Every row gives one point. The points of each table are mixes of a few directions, plus a little noise. How many directions does each table use, and how many do they share? Where both have some left over, give the other angles between the two spaces (their principal angles), to ten degrees, smallest first.
(in the rows, 128 means zero)

First, 6 rows:
[[132 123]
 [152  96]
 [165  78]
 [119 140]
 [ 94 173]
 [105 159]]
Second, 5 rows:
[[ 80 130]
 [150 127]
 [135 128]
 [191 124]
 [ 85 130]]
Directions: first 1, second 1, shared 0; angles 50

First:
[[140 209 158]
 [125 107 120]
 [125 108 121]
 [122  89 114]]
Second, 4 rows:
[[135 122 122]
 [157  99  98]
 [ 79 175 178]
 [141 116 114]]
Directions: first 1, second 1, shared 0; angles 50

First (6 x 4):
[[ 91  75  96 125]
 [153 165 188 125]
 [176 129 145 112]
 [105 113  77 137]
 [ 97 125 107 139]
 [145 160 156 130]]
Second:
[[151 100 140 207]
 [140 113 134 171]
 [138 116 133 161]
 [104 157 116  45]
 [111 148 120  71]
 [130 126 129 134]
 [122 135 125 107]]
Directions: first 3, second 1, shared 0; angles 90

First:
[[120 106 119  95 140 138]
 [122 104  88 124 118 156]
 [119 105 135  77 152 129]
 [147 192 204 175 130  72]
 [121  96  68 126 111 170]
 [136 162 186 135 140  88]
 [132 140 139 142 125 119]
 [128 118  86 150 106 154]]
Second, 7 rows:
[[110 127 130 106  72 167]
 [156 125 116 103 142 131]
 [143 117 108 150 132  71]
 [138  78 161 204 158  49]
 [110 156 131 107 129 173]
 [100 167 120 114 124 162]
 [140 126 131 113 138 143]]
Directions: first 2, second 4, shared 0; angles 50, 60

First (10 x 8):
[[ 99 102 118  74 150 186 164 109]
 [149 147 136 167 112  86 102 142]
 [111 112 122  96 141 163 150 117]
 [163 159 140 191 102  59  86 150]
 [ 93  97 116  64 154 198 171 105]
 [109 111 121  93 142 166 152 116]
 [144 142 134 157 116  96 108 138]
 [142 140 133 154 118 100 111 137]
 [157 154 138 181 106  70  93 147]
 [114 115 123 102 138 156 145 119]]
Second, 7 rows:
[[ 84 139 142 115 112  76 130 102]
 [102 162  98 140 111  74 127 123]
 [147  87 140  97 156 213 146 131]
 [170 103 207 153 121 120  91 136]
 [138 113  98 107 151 195 150 137]
 [157 142 101 156 128 131 120 151]
 [ 98 150 110 128 115  87 132 117]]
Directions: first 1, second 3, shared 1

First:
[[128 149 132 106 105 134 139 109 149 132 114]
 [119 116 145 118 130 117 127 128 107 105 131]
 [133 150 161  89  99 131 150  86 115 113  95]
 [111  87 161  93 134 112 151 104  65 113  85]
 [112  89 113 141 153 118 124 151 114 137 131]
 [209 160  86 210 164 187 132 116 123 202 102]
 [150 121 114 187 163 130 100 162 112 125 167]
 [ 92 125 129  76  98 117 146 116 159 131 109]
 [125 176 124 106  90 134 129 118 186 125 139]
 [ 99 106 114 154 146  99  86 191 148  97 204]]
Second, 10 rows:
[[163 124 132 153 151 148 139 109  83 148  96]
 [109 130 126 115 116 118 122 138 151 118 144]
 [153 126 131 146 144 142 136 114  96 142 106]
 [ 57 136 120  78  82  88 106 166 218  88 191]
 [215 119 138 189 184 177 155  81  18 176  52]
 [136 127 129 134 133 132 130 124 118 133 121]
 [ 82 133 123  95  98 102 114 153 186 102 168]
 [104 131 126 111 113 114 120 142 159 114 150]
 [142 126 129 138 137 136 132 121 110 136 115]
 [118 129 127 121 122 122 125 133 141 122 137]]
Directions: first 4, second 1, shared 1

First:
[[ 88 109 124 159 138  71 116  79 106  95 141 112]
 [113 153 119  95 119 155 122 107  94 160 120 127]
 [154 121 108 143 139 118 149 141 185 119 139 133]
 [ 97 148 126 101 119 144 112  95  73 152 121 121]
 [139 100 131 169 141  87 136 138 168  88 141 127]
 [171 127  73 144 149 115 173 135 236 124 153 136]
 [146 112 222 122 103 170  95 217  67 120  91 141]
 [111 132 151 116 118 139 110 126  81 134 116 126]
 [134 150 100 104 129 149 142 116 143 155 131 129]]
Second:
[[121 117 116 137 122 124 121 122 131 139 122 129]
 [131 122 150 124 137 110  99 123 140 132 126 142]
 [131 104 112 119 122 130 115  63 142 120 118 148]
 [ 87  68  66 176  95  99  83 103 147 194  94 134]
 [149 139 173 102 149 121 112 114 137 102 138 146]
 [145 143 198 110 159  98  89 151 140 120 139 146]
 [138 192 174 126 150 137 172 249  95 119 157  88]
 [139 161 114 116 126 169 193 147 101  97 144 102]
 [129 142  70 125 106 183 205 112 101 102 132 100]
 [125  92 107 125 118 123 102  54 148 128 112 154]
 [114 127 127 149 125 113 118 170 126 156 125 118]]
Directions: first 3, second 3, shared 0; angles 50, 70, 90

First:
[[162 106 111  80 107 119 107 145 172 110 113 130 144 139]
 [145 100 143 100  96 129 111 140 144 132 146 134 134 117]
 [137 136 167 122 127 114 150 132 117 125 119 121 126  98]
 [124 119 100 164 131 122 140 103 117 107 113 131 128 130]
 [134  93 173 117 103 158 121 133 132 140 172 134 112 126]
 [112 131 140 127 130 148 115 136 123 152 158 130 119 137]
 [ 98 150  97 143 135 125 108 130 113 154 140 132 135 129]
 [ 84 209 120 152 177 105 141 134  85 164 110 116 132 111]
 [157 107  98 147 148 132 158 100 151  66  80 123 122 166]]
Second, 8 rows:
[[129 128 128 126 126 128 129 125 127 131 127 123 130 128]
 [134 126 120 109 102 131 149  90 108 166 118  62 156 132]
 [129 128 127 126 125 128 130 124 126 132 127 121 131 128]
 [134 126 120 110 103 131 149  91 108 165 118  63 156 132]
 [126 129 131 135 137 127 121 141 135 115 131 151 118 127]
 [130 127 126 123 122 129 133 119 123 137 126 112 135 129]
 [126 128 130 132 134 128 123 137 133 119 130 144 121 127]
 [117 132 143 163 175 123  89 197 164  59 146 249  76 122]]
Directions: first 5, second 1, shared 0; angles 80

First, 9 rows:
[[108  93 124 135 128 110 140 141 134 131 133 144 117 113 118 127 154 143]
 [ 64  17 114 149 132  67 167 172 148 139 145 180  93  79  93 128 217 176]
 [ 79  43 117 144 129  83 157 161 144 137 140 167 101  92 102 129 195 165]
 [101  80 122 138 129 104 144 148 137 133 136 150 113 108 113 128 166 147]
 [141 150 131 124 127 139 121 120 124 126 126 117 135 138 135 128 111 118]
 [154 175 133 119 126 152 112 110 119 123 121 105 143 149 143 129  92 108]
 [163 188 134 116 126 160 108 103 116 122 120 101 147 154 147 129  80 101]
 [162 187 136 118 127 160 107 105 117 122 119 101 146 154 146 128  83 103]
 [180 220 138 111 125 177  96  91 111 119 114  87 157 168 156 129  57  88]]
Second, 9 rows:
[[119 136 118 152 116 113 114  78 108 197 126 137  89 139 151 115  81 174]
 [130 125 132 112 173  82 145  85 132 154 105 121 107 144 101 139 109 163]
 [135 113 139 109 100 145 121 178 161  74 156 161 158 143 114 131 151 110]
 [129 138 142 159  68 145  63 195 102  82 147 142 189 110 144 114 152  87]
 [122 110 170  88 177 126 129 145 173 154 114  92 121 156 107 112 158  69]
 [121 148 109 152 145 144 172 101  93 132 102  84 120 101 148 127 124 136]
 [139 125 125 125 126  65  70  94 119 166 136 178 107 138 110 144  89 180]
 [140 112 125  80 166 162 154 150 164 111 141 113 115 110 118 146 173  67]
 [120 149  95 173  82 169 184 128  96  84 129 124 148 111 159 123 117 168]]
Directions: first 1, second 6, shared 0; angles 70

First:
[[128 127 130 124 129 128 126 125 127 129 128 127 128 128 130 128 128 128
  127 128]
 [125 157  90 207 109 123 175 186 132 110 126 145 129 126  91 130 119 138
  165 113]
 [133  83 186   7 157 136  55  39 122 156 132 101 127 131 184 125 142 112
   71 151]
 [129 115 144  93 137 130 107 103 126 136 129 120 127 129 144 127 132 123
  112 134]
 [129 123 134 115 131 129 120 118 127 131 129 125 128 128 134 128 130 126
  122 130]
 [126 147 104 179 116 125 158 165 130 116 126 139 129 127 105 130 122 135
  152 119]
 [125 155  94 200 110 124 170 181 132 111 126 143 129 127  95 129 120 138
  162 114]
 [127 139 115 156 121 126 145 149 130 122 127 135 128 127 115 129 124 132
  141 122]
 [131 107 155  72 142 131  94  87 125 140 130 116 128 129 154 126 135 120
  102 139]]
Second:
[[134 145 126 187 109 125 153 163 109 107 106 134 153 134 133 116  80 158
  154 130]
 [142 135 174 165 135 140 123 130  89 124 120 103 188 131 186 106  94 171
  140 135]
 [123 107 145  82 140 130 138 119 127 153 117 168 127 143 107 140 106 113
  138 129]
 [109 119 111 123 106 106 119 124 147 127 116 125 112 120 114 139 122 127
  106 131]
 [134 152  77 127 129 143 118 115 156 111 111 128  64 147 105 104 168  89
  107 114]
 [100  99 134  79 130 111 104  97 154 163 132 125 116 118 116 152 152 112
   93 125]
 [131 133 150 176 130 123 138 157 110 126 184  89 182  89 157 147 153 166
  149 130]
 [119 129 102 153  93  98 134 153 138 103 143 113 123  99 115 149 123 144
  124 140]
 [140 151 128 137 169 171 127 112 129 147 114 135 116 162 132  94 165 101
  133  99]
 [150 111 132  51 138 136 126 110 121 118 136 160  98 138 115 133 119 100
  136 147]]
Directions: first 1, second 6, shared 1

First (9 x 24):
[[ 74 167 113 114 113 144  83 122 118 174 190 139 143 134 172 147 146 146
  161 139 147 106 130 168]
 [197 109 142 106 159  92 153 162 127 121  64 168 141 105 102 123 143  97
  122 148 148 120  95  98]
 [ 87 153 111 114 117 129 100 116 134 148 176 134 127 136 159 129 126 145
  160 132 135 119 139 139]
 [143 146 157  86 132 124 118 143 110 108 116 130 153 134  87 152 114 154
  131 160 133  90 130 165]
 [152  77 152 112 128 122 151 128 151 122 122 143 141 145 140 125  91 129
  128 110 136 159 124 116]
 [106  62 123 206 100 205 147 104 131 164 144 102 124 144 191 132 129 105
   77  58 120 196 119 140]
 [ 56 159 103 190 103 174 113 105 113 163 188  77 107 141 164 153 159 126
  118 104 103 127 133 164]
 [186 124 129  95 152  96 119 137 128  66  44 154 113  91  58  66 113 137
  112 147 134 134 153  77]
 [151 153 121 128 149  66 168 137 143  91 107 102 101 122  79 127 133 109
  141 151  97 101 125  89]]
Second (8 x 24):
[[127 128 152 131  91 100 136  86 120 127 120 145 132 134 119 163 185 161
  116  84 154 145 132 123]
 [129 130  89 125 189 175 115 199 141 126 142 101 122 119 143  68  33  71
  149 200  84  99 123 135]
 [127 127 146 130 100 108 134  95 123 128 122 141 131 132 121 156 171 154
  118  95 149 142 130 124]
 [127 127 156 131  84  95 137  78 119 129 119 147 132 134 117 172 197 169
  112  75 160 148 132 123]
 [128 128 120 128 140 136 126 141 131 127 130 123 126 127 131 116 111 117
  132 142 120 123 127 129]
 [129 130  81 123 201 183 112 213 143 127 145  96 121 118 146  56  16  60
  154 215  75  93 122 136]
 [129 128 118 126 143 139 124 145 131 127 131 122 127 126 131 113 105 114
  133 146 117 121 127 130]
 [127 127 161 131  77  89 139  68 118 129 116 151 134 135 115 179 208 176
  111  66 166 152 132 123]]
Directions: first 6, second 1, shared 0; angles 80
